Rows are points. Two turns around zero, p and q, are shown by what they do to some points. Write where each new point lands after one turn and then the other. Backwards means that the second turn is done in reverse. Each puzzle has new turns, and all numbers are rounded.

Turn p:
[-0.08 -0.41] => [ 0.42 -0.02]
[-0.17  0.02] => [ 0.00 -0.17]
[ 0.09 -0.31] => [0.29 0.13]
[0.44 0.36] => [-0.42  0.39]
[-0.29  0.34] => [-0.30 -0.33]
Turn q:
[-0.25 -0.12] => [-0.16  0.22]
[-0.04 -0.26] => [-0.26 -0.01]
[-0.04  0.24] => [0.23 0.08]
[-0.36  0.16] => [0.09 0.38]
[ 0.69 -0.02] => [ 0.10 -0.68]
Where do these land?
q, then p: [-0.22  0.04] => [-0.22 -0.03]
q, then p backwards: [ 0.39 -0.28] => [-0.40  0.26]
q, then p: [0.18 0.12] => [0.13 0.17]
p, then q: [0.21 0.31] => [0.10 0.36]
q, then p backwards: [-0.56 -0.19] => [0.55 0.21]

Turn p:
[-0.33 -0.05  0.16] => [-0.20  0.31  0.00]
[-0.27 -0.63 -0.21] => [ 0.09  0.34 -0.63]
[0.33 0.16 0.11] => [-0.05 -0.35  0.14]
[-0.02  0.37  0.18] => [-0.13 -0.03  0.39]
[0.34 0.37 0.19] => [-0.10 -0.39  0.36]
[-0.05 -0.23 -0.43] => [ 0.39  0.12 -0.27]
Turn q:
[ 0.16 -0.23 -0.52] => [ 0.53 -0.20 -0.17]
[-0.04  0.18  0.26] => [-0.31  0.05  0.05]
[-0.06  0.36 -0.08] => [-0.18 -0.31  0.10]
[ 0.30 -0.56  0.20] => [ 0.21  0.52 -0.36]
[-0.35  0.24  0.13] => [-0.24 -0.05  0.37]
Where do these land?
q, then p backwards: [ 0.08 -0.44  0.14] => [-0.37 -0.13 -0.25]
p, then q: [-0.26  0.07 -0.60] => [-0.27 -0.28 -0.53]
q, then p: [0.56 0.05 0.02] => [ 0.52  0.16 -0.14]
p, then q backwards: [-0.05  0.16  0.15] => [-0.17  0.10  0.11]
q, then p: [-0.33  0.17  0.29] => [-0.36  0.25  0.17]

Turn p:
[ 0.53 -0.13  0.27  0.34] => [ 0.37  0.26  0.01 -0.53]
[ 0.43  0.22 -0.17 -0.45] => [-0.49  0.43 -0.14 -0.13]
[-0.11 -0.20  0.36 -0.14] => [ 0.07 -0.27 -0.33 -0.12]
[-0.36  0.11  0.32  0.47] => [ 0.30 -0.51  0.32 -0.11]
[-0.20 -0.17 -0.19  0.22] => [ 0.25 -0.03  0.11  0.28]
[ 0.11  0.05 -0.44 -0.37] => [-0.35  0.36 -0.08  0.29]
[-0.39  0.12 -0.15 -0.06] => [-0.15 -0.23  0.12  0.32]
Turn q:
[-0.34 -0.01  0.16 -0.35] => [ 0.14  0.48 -0.10 -0.06]
[-0.07 -0.24 -0.10 -0.22] => [-0.05  0.21 -0.09  0.26]
[ 0.37  0.43 -0.10  0.58] => [-0.15 -0.67  0.30 -0.33]
[ 0.02 -0.20  0.16  0.21] => [ 0.10 -0.19 -0.25  0.02]
[ 0.10  0.10  0.19 -0.67] => [0.39 0.46 0.33 0.19]
[-0.07 -0.08 -0.31  0.45] => [-0.43 -0.30 -0.18 -0.06]
Where do these land?
p, then q: [-0.43 -0.06 -0.22 -0.59] => [-0.56 -0.14 -0.46 -0.19]
q, then p: [ 0.08 -0.30 -0.01 -0.02] => [0.21 0.11 0.19 0.07]
p, then q: [-0.18 -0.40  0.64  0.28] => [ 0.01 -0.12  0.14  0.80]
p, then q: [ 0.14  0.16  0.02 -0.11] => [-0.01  0.22  0.00 -0.10]
p, then q backwards: [ 0.24  0.46 -0.04  0.20] => [-0.04  0.51 -0.19 -0.13]
p, then q: [ 0.16  0.13 -0.40  0.24] => [ 0.30 -0.12  0.11 -0.38]

Turn p:
[ 0.28  0.25 -0.38  0.25 -0.20  0.18] => [ 0.29 -0.23 -0.14 -0.34 -0.39  0.00]
[ 0.41  0.28 -0.17 -0.38  0.20 -0.06] => [ 0.04 -0.56  0.34 -0.14  0.10 -0.06]
[ 0.27  0.17  0.02 -0.51  0.19  0.46] => [-0.40 -0.50  0.35 -0.06 -0.14  0.24]
[-0.42 -0.28  0.52  0.04 -0.17 -0.24] => [-0.25  0.50 -0.16  0.43  0.19 -0.23]
[ 0.05  0.09 -0.17  0.12 -0.39  0.04] => [ 0.04  0.00 -0.22 -0.23 -0.25 -0.21]
[-0.40  0.07  0.41  0.49 -0.15 -0.10] => [ 0.15  0.56 -0.13  0.41 -0.24 -0.15]
[-0.50 -0.04 -0.25  0.10  0.02 -0.23] => [ 0.14  0.51  0.09 -0.24  0.17 -0.04]
[ 0.32 -0.54  0.01 -0.12  0.50 -0.07] => [ 0.00 -0.30 -0.13  0.16  0.58  0.44]
Turn q:
[ 0.24  0.21 -0.03 -0.13  0.22  0.18] => [ 0.19  0.04 -0.07  0.25 -0.21  0.23]
[-0.08  0.77 -0.17 -0.15 -0.48  0.15] => [ 0.60 -0.16  0.13  0.53  0.22 -0.41]
[-0.35 -0.41 -0.12  0.16  0.15 -0.29] => [-0.37 -0.16 -0.12 -0.41  0.29  0.10]
[-0.01 -0.61  0.49  0.14 -0.27 -0.14] => [-0.44  0.36  0.27 -0.50 -0.11 -0.26]
[-0.21  0.06 -0.22 -0.21  0.41  0.22] => [ 0.22 -0.23 -0.02 -0.02  0.08  0.50]
[-0.20  0.01  0.27  0.38 -0.07 -0.15] => [ 0.02  0.18 -0.22 -0.33  0.12 -0.29]
[ 0.46  0.12  0.42 -0.22 -0.07 -0.25] => [-0.14  0.60  0.06  0.35 -0.12 -0.07]
[ 0.15 -0.16 -0.64  0.03  0.10  0.29] => [-0.09 -0.64 -0.02  0.13 -0.29  0.20]
Where do these land?
q, then p: [ 0.30  0.10  0.30 -0.12 -0.24  0.04] => [ 0.22  0.03  0.03  0.19 -0.23 -0.36]
p, then q backwards: [ 0.23 -0.02 -0.16 -0.16 -0.37 -0.01] => [-0.08 -0.16 -0.15  0.42 -0.10 -0.02]
q, then p: [ 0.16 -0.27  0.03 -0.08 -0.01 -0.19] => [-0.09  0.32  0.14  0.01 -0.11 -0.04]
q, then p: [ 0.18 -0.09  0.21  0.28 -0.32 -0.12] => [ 0.12  0.17  0.14 -0.07  0.15 -0.44]
q, then p backwards: [-0.50  0.33 -0.12  0.16 -0.34 -0.10] => [ 0.27 -0.03 -0.14 -0.11  0.00 -0.65]
p, then q: [-0.71 -0.01 -0.11 -0.15  0.22  0.35] => [ 0.77  0.24  0.19  0.01  0.15 -0.03]
p, then q backwards: [ 0.31 -0.06 -0.01 -0.11  1.23 -0.22] => [-0.62  0.31 -0.44 -0.98  0.14  0.18]
p, then q backwards: [ 0.04  0.03 -0.13  0.19 -0.17  0.24] => [ 0.13 -0.08  0.05  0.21  0.20  0.18]
